Each row is a point. Each copy is the shape, with its points in the same order, turned, moved and blurred by noise. Is it also mirrored, or only turned?

Shape (7 x 3):
[[ -15   31  -51]
 [  22 -108    7]
 [  19  -90  -35]
 [  48  -34  -42]
 [  13   36    7]
 [   0   13    7]
 [ -14   15   12]]
Copy 1 (7 x 3):
[[ -9  50  44]
 [-65  26 -99]
 [-56  61 -77]
 [  2  52 -43]
 [  7 -12  19]
 [-12  -9   7]
 [-25  -9  21]]
Copy 1 is: only turned
Copy 2 (7 x 3):
[[  31   73  -17]
 [ -15  -54  -92]
 [   7  -23 -110]
 [  46  -18  -52]
 [   4   12   25]
 [  -7   12   -1]
 [ -12   16   -4]]
Copy 2 is: only turned
Copy 3 (7 x 3):
[[-71  14 -12]
 [ 73  39  59]
 [ 27  57  62]
 [ -1  75  11]
 [-20  12 -50]
 [-11   6 -30]
 [-11  -5 -27]]
Copy 3 is: mirrored
Copy 4 (7 x 3):
[[  57   27  -18]
 [ -13 -105  -50]
 [  29  -91  -45]
 [  45  -64    1]
 [   9   17   27]
 [  -1    7   -2]
 [  -3   14  -12]]
Copy 4 is: only turned

Shape (10 x 6):
[[110 -27  62 -61 -12 -22]
 [ -6 -18  52 -18 -33  16]
 [ 54 -42  40 -39 -32 -51]
 [-28 -12  57 -11 -16  46]
 [-30  51   8  -5 -10  17]
 [ 21 -23 -25  21  56 -12]
 [  9  56 -25  41  25 -22]
 [ 53 -32 -28 -54  28  -8]
 [ 59 -76  -9  13  68 -19]
 [-16 -31   7  32 -34  66]]
Copy 1 (10 x 6):
[[ 109   27  -58   22  -43 -103]
 [  39   -9  -29   28  -69  -18]
 [  86   58  -59   32  -49  -51]
 [  22  -45  -20   28  -70  -10]
 [   3   -4   36  -19  -42   -5]
 [   1   22  -44  -10   47  -29]
 [ -15   44   33  -23   19  -35]
 [  87   16  -57  -28   17  -35]
 [  17   20  -97   18   53  -54]
 [  16  -33   -5   62  -12   20]]
Copy 1 is: only turned
Copy 2 (10 x 6):
[[-12  59 -78 -82 -46 -36]
 [-51  10   2 -32 -23  27]
 [  2   1 -56 -50 -57 -14]
 [-60  23  24 -28   0  47]
 [-38   4  71 -20  14 -16]
 [ 49  30   1  17  29  -9]
 [ 27  27  69  16   5 -54]
 [ 21  13 -53 -30  39 -37]
 [ 71  51 -59  13  16  11]
 [-66  23  10  42   8  35]]
Copy 2 is: only turned
Copy 3 (10 x 6):
[[  8   3 102 -85 -99 -25]
 [ 10  28  42  31 -63  -1]
 [ 37  28  47 -67 -90   5]
 [-13  35  36  52 -50 -12]
 [ -4  30  42  33  22  23]
 [-51  13 -20 -63 -14   4]
 [ -3   1  10 -39  55   1]
 [-45   9  37 -79 -62  43]
 [-58   6 -22 -91 -67 -19]
 [-23 -25 -12  57 -45  11]]
Copy 3 is: only turned
